Every row gives one point. Each copy is the shape, with its points in the same order, stretched, turned, moved and blurred by noise. Is it also mirrored, or only turned?

Shape (5 x 2)
[[ 3.6 -1.0]
 [ 1.5 -1.3]
 [ 3.8 -1.2]
 [ 1.5  1.5]
 [-6.2  0.8]]
Copy 1 (5 x 2)
[[ 1.4 -2.8]
 [ 0.1 -1.6]
 [ 1.5 -3.1]
 [ 2.0  0.4]
 [-1.3  5.7]]
Copy 1 is: only turned
Copy 2 (5 x 2)
[[ 4.2 -3.1]
 [ 1.8 -2.4]
 [ 4.4 -4.1]
 [ 3.6  0.3]
 [-5.1  5.4]]
Copy 2 is: only turned
Copy 3 (5 x 2)
[[ 3.3 -0.4]
 [ 1.3 -0.6]
 [ 3.6 -0.5]
 [ 1.5 -3.0]
 [-5.4 -1.3]]
Copy 3 is: mirrored
Copy 4 (5 x 2)
[[ 2.7 -2.5]
 [ 1.1 -1.9]
 [ 3.2 -2.5]
 [ 2.4  0.8]
 [-4.6  3.3]]
Copy 4 is: only turned

Shape (9 x 4)
[[-4.2 -3.4  4.2 -0.1]
 [ 0.4  2.9  1.7  0.1]
 [ 3.6  3.9 -1.9  2.5]
 [-0.8  4.9 -4.2  2.8]
 [-1.9  2.6  2.6 -2.3]
 [ 2.9 -0.8 -2.7 -5.8]
 [ 1.4  5.4 -0.8 -1.8]
 [ 0.4 -0.3 -2.4  3.9]
 [-2.2 -2.2  2.2 -0.1]]
Copy 1 (9 x 4)
[[-4.2  0.2 -0.3 -5.8]
 [-0.7  1.2  3.3  0.8]
 [ 1.9  1.4  1.5  5.3]
 [-2.7 -1.1  1.1  7.3]
 [-1.8 -0.7  4.4 -1.9]
 [ 6.2 -4.9  1.1 -2.1]
 [ 1.1 -0.9  4.8  2.9]
 [-1.3  0.3 -2.7  3.4]
 [-2.5 -0.2 -0.3 -3.7]]
Copy 1 is: mirrored
Copy 2 (9 x 4)
[[-3.3  4.2  4.1 -1.4]
 [-1.9 -2.0 -1.3 -2.2]
 [-0.1 -4.0 -2.2  1.3]
 [-1.2 -2.1 -5.0  3.8]
 [-3.1  2.1 -1.9 -3.9]
 [ 4.2  4.0 -2.8 -1.8]
 [-1.0 -1.3 -5.6 -2.2]
 [-0.3 -1.0  0.6  4.8]
 [-2.3  2.9  2.6 -0.1]]
Copy 2 is: mirrored

Shape (11 x 8)
[[-2.9 -3.3 -2.3  2.7 -3.5 -2.5 -1.5  1.0]
 [-2.8  1.9 -1.6  2.3  1.2 -2.2 -1.5 -2.9]
 [-1.7 -5.1 -2.2 -4.4 -1.5  4.5 -0.3  1.4]
 [-3.0  1.6 -1.2 -3.2 -2.6  0.9  0.2 -2.7]
 [-0.2 -0.1  2.3 -3.2  2.6  2.1 -1.3  3.9]
 [-0.7 -4.8  0.7 -0.5  0.1 -2.5  1.5  0.4]
 [ 2.4 -1.8 -1.4  2.7 -3.2  5.7  3.6 -1.3]
 [ 0.7  3.8  1.9  2.5 -2.6 -2.5 -2.2 -3.9]
 [-3.6 -1.1  4.7  1.5 -1.8 -1.3  0.4  2.5]
 [ 2.9 -5.1  0.4  2.3 -2.2  2.8  2.8 -2.7]
 [ 2.1 -1.8 -1.3 -0.7 -2.8  3.5  3.8  1.9]]
Copy 1 (11 x 8)
[[-3.4 -3.4 -1.9 -0.4 -1.1  0.6 -2.2 -0.3]
 [ 1.0  0.8 -4.0  2.9  2.3 -0.5  0.8  1.5]
 [ 1.0  0.5  2.8 -7.4 -1.6  2.8 -6.2 -1.9]
 [ 2.4  3.2 -1.4 -1.8 -3.1  1.2 -0.9  0.0]
 [ 1.8  1.7  5.3 -1.5  1.3  1.3 -3.9  4.1]
 [ 0.7 -3.1  0.8 -4.4  0.3 -1.6 -0.6  1.2]
 [ 4.7 -2.5  2.1 -0.6 -2.1  3.5  2.3 -6.7]
 [ 2.7  0.3 -2.3  6.5 -2.9 -2.9  1.1 -0.3]
 [ 1.7 -3.2  1.3  0.0 -2.2  2.4 -0.9  5.8]
 [ 5.5 -4.4  1.1 -2.8 -1.7 -0.1  1.2 -5.8]
 [ 1.4 -1.0  4.3 -3.1 -2.1  2.4  0.9 -3.9]]
Copy 1 is: mirrored
Copy 2 (11 x 8)
[[-0.5  0.4  1.8  2.9 -4.9 -1.0 -3.7  0.6]
 [-1.2 -1.6 -2.2  1.0 -5.3 -1.1  2.0 -2.3]
 [-4.9  3.9  1.6  2.2  3.4  4.9  1.2  0.5]
 [-3.3  4.5 -2.2  0.6 -0.8  0.2  2.0 -3.1]
 [-0.7 -0.5  3.8 -3.8  3.0  1.8  3.1 -1.5]
 [-0.2 -1.5  1.2  1.3  1.4 -2.6 -1.5 -0.1]
 [ 4.2  6.1 -0.1  4.3 -1.2  5.5  2.0  2.3]
 [ 4.0  0.6 -3.1 -1.1 -6.1 -1.7 -1.5 -5.0]
 [ 1.8 -0.2  6.0  0.9 -2.2 -2.6  0.8 -3.0]
 [ 4.1  2.2 -0.9  5.6 -0.1  3.5 -0.6  1.2]
 [ 2.0  6.2  1.5  0.4  1.8  3.5  1.1  2.8]]
Copy 2 is: mirrored
Copy 3 (11 x 8)
[[-2.3 -4.5 -3.5  1.5 -5.3  1.0 -2.2  0.4]
 [-0.9  2.6 -0.1  0.2 -1.8  2.8 -3.5 -3.5]
 [-3.7 -6.7 -3.8 -7.8 -1.4  0.1  2.4  1.1]
 [-4.0  0.9  1.1 -5.9 -4.7  0.0 -1.1 -2.5]
 [ 0.8 -5.5  2.4 -5.2  3.1 -1.1 -0.7 -0.3]
 [-4.9 -5.4 -1.1  0.9  0.3 -1.0  1.3 -1.0]
 [ 1.2 -2.5 -1.1 -2.8 -5.1  2.8  8.5 -0.2]
 [ 0.9  1.3  1.9  1.6 -5.7 -0.7 -1.5 -7.0]
 [-1.5 -6.8  4.1  0.1 -2.7  0.9 -1.7 -2.4]
 [-1.7 -4.7 -2.9  0.1 -3.0  1.0  8.3 -3.2]
 [-0.3 -3.5  0.5 -3.4 -3.0 -0.6  5.7  2.2]]
Copy 3 is: only turned

Shape (13 x 9)
[[ 2.6 -0.9 -2.0  3.8 -0.4 -5.3 -1.2  0.0 -1.1]
 [ 0.5  2.0 -1.5  3.0  3.8 -1.9 -0.1 -0.5 -4.9]
 [ 5.8 -0.2 -1.2  0.1  4.1 -5.4 -2.4  0.0  0.7]
 [-2.6 -0.1  2.9 -2.2  0.4  3.4  4.1  1.8  6.5]
 [ 5.6  0.1  1.6  2.0  2.7 -2.1 -2.5 -0.3 -2.9]
 [ 0.5 -1.6  5.0 -3.6  2.0  2.1  5.2  2.0  1.5]
 [-2.4  5.5  4.1 -3.9 -1.2  0.9  0.9  1.8  5.0]
 [-0.5  2.8  5.4  3.0 -1.1 -1.9  1.5 -0.2  3.4]
 [-2.5  0.0  4.2 -4.2  1.1  0.4  4.6  7.3  2.0]
 [ 1.7  4.4 -0.1  2.5 -3.7  2.3  0.0  0.7  3.8]
 [-3.3 -1.0  4.7 -3.0 -2.3  2.6 -0.3  2.3  2.0]
 [ 1.1 -4.3  0.4  0.5  7.8 -3.0 -2.2 -0.9  0.8]
 [ 2.7  0.5 -1.8  0.4 -0.1 -4.7  0.4 -4.0 -3.6]]
Copy 1 (13 x 9)
[[ 0.3  1.8 -1.2  2.9  1.8 -5.5  3.9  1.6 -0.8]
 [-1.2  3.2  2.8  3.8  2.3 -1.1  3.4  2.2 -2.4]
 [ 2.2  1.9 -0.4  1.0  7.0 -5.0  2.5  1.1 -2.5]
 [ 3.2 -4.9  2.2 -3.8 -1.9  0.0 -1.8  4.5  1.7]
 [-1.4  1.4  2.0  2.7  4.8 -3.5  0.1 -0.5 -2.9]
 [ 1.5 -2.4  3.7 -3.7 -0.7 -0.5 -2.7  2.8 -3.8]
 [ 4.6 -0.4 -1.0 -2.1  0.4  2.3 -5.4  6.4  0.9]
 [ 2.1 -3.4  0.4  3.0  2.1 -2.4 -2.6  6.5 -0.4]
 [-3.8 -0.1  0.8 -5.8 -1.9  0.7 -2.2  6.6 -5.3]
 [ 1.7  0.0  1.5  1.4 -0.3 -2.8 -3.8  2.4  5.0]
 [-1.0 -2.9 -1.0 -2.5 -2.7  2.6 -2.8  2.3 -0.2]
 [-0.2 -2.9  1.4 -0.6  6.1 -0.4  6.1  2.0 -0.8]
 [ 5.0  3.8  0.1  3.7  1.1 -4.1  2.5  0.6 -2.4]]
Copy 1 is: mirrored
Copy 2 (13 x 9)
[[ 0.6 -2.9  0.8 -0.6 -3.9  0.8  1.3  4.6 -1.0]
 [-0.8  0.6 -1.9  3.3 -4.4 -0.8  4.0  1.5  0.7]
 [ 3.1 -1.4 -2.7 -2.4 -2.4 -4.3  2.5  6.7 -2.4]
 [-0.7  4.0  2.9 -2.5  6.8 -2.7 -1.1 -2.3 -3.7]
 [ 3.1 -1.9 -3.3  1.1  0.5 -1.9  2.5  4.3 -1.0]
 [-2.9  1.2 -2.3 -0.9  6.6 -5.5 -0.1 -1.6 -5.2]
 [ 2.0  6.0  3.6  0.9  3.0 -1.8  0.7 -0.8 -6.9]
 [ 1.4 -1.3  3.5  0.8  2.6 -0.8  2.4 -0.9 -2.8]
 [-5.4  4.4  1.8  0.7  4.7 -4.5  0.6  0.9 -5.9]
 [ 2.9  2.8  3.3 -1.9  4.1  5.6  1.1  1.1 -2.9]
 [ 0.3  3.3  2.6  3.5  5.3 -1.9 -3.1 -1.4 -3.9]
 [ 1.6 -1.2 -2.1  0.5 -0.5 -8.3  0.2  3.5  1.8]
 [-0.1 -2.4 -3.0  1.1 -5.9  0.9  0.0  1.0 -2.8]]
Copy 2 is: only turned
Copy 3 (13 x 9)
[[-0.9 -0.8 -0.2 -2.4  0.0 -2.7 -2.0  2.6  2.3]
 [ 0.7 -0.4 -3.0 -0.4  2.2 -2.1 -1.2 -1.6  2.9]
 [ 0.9 -3.0  1.1 -3.5 -2.7 -0.8 -0.1 -1.2  3.8]
 [-1.4  1.9  2.2  3.1 -1.8  5.5  3.9  2.0  0.7]
 [-0.2 -0.9 -2.2 -2.5 -2.7 -2.4 -1.1 -2.8  1.8]
 [-0.2  0.4 -1.2  0.2 -2.4  5.1  4.8 -1.3 -1.5]
 [ 1.2  4.6  0.2  2.7 -4.4  4.9  1.4  4.0  3.4]
 [-1.0  4.2 -1.6  1.3 -3.0 -2.4  2.4  4.6  2.7]
 [-1.6  2.2 -0.5 -2.5  0.4  8.3  4.0  1.3  1.2]
 [-3.1  2.9 -1.3  4.0 -3.8  0.2 -2.2  5.4  3.3]
 [-0.6  4.5  1.9  0.9 -2.3  4.9  0.3  0.8 -1.2]
 [ 1.5 -2.6  4.2 -2.9  0.9 -0.3  2.3 -5.4  2.2]
 [ 3.1 -2.1 -2.5 -0.5 -1.9 -2.4 -1.5  1.0  0.2]]
Copy 3 is: mirrored
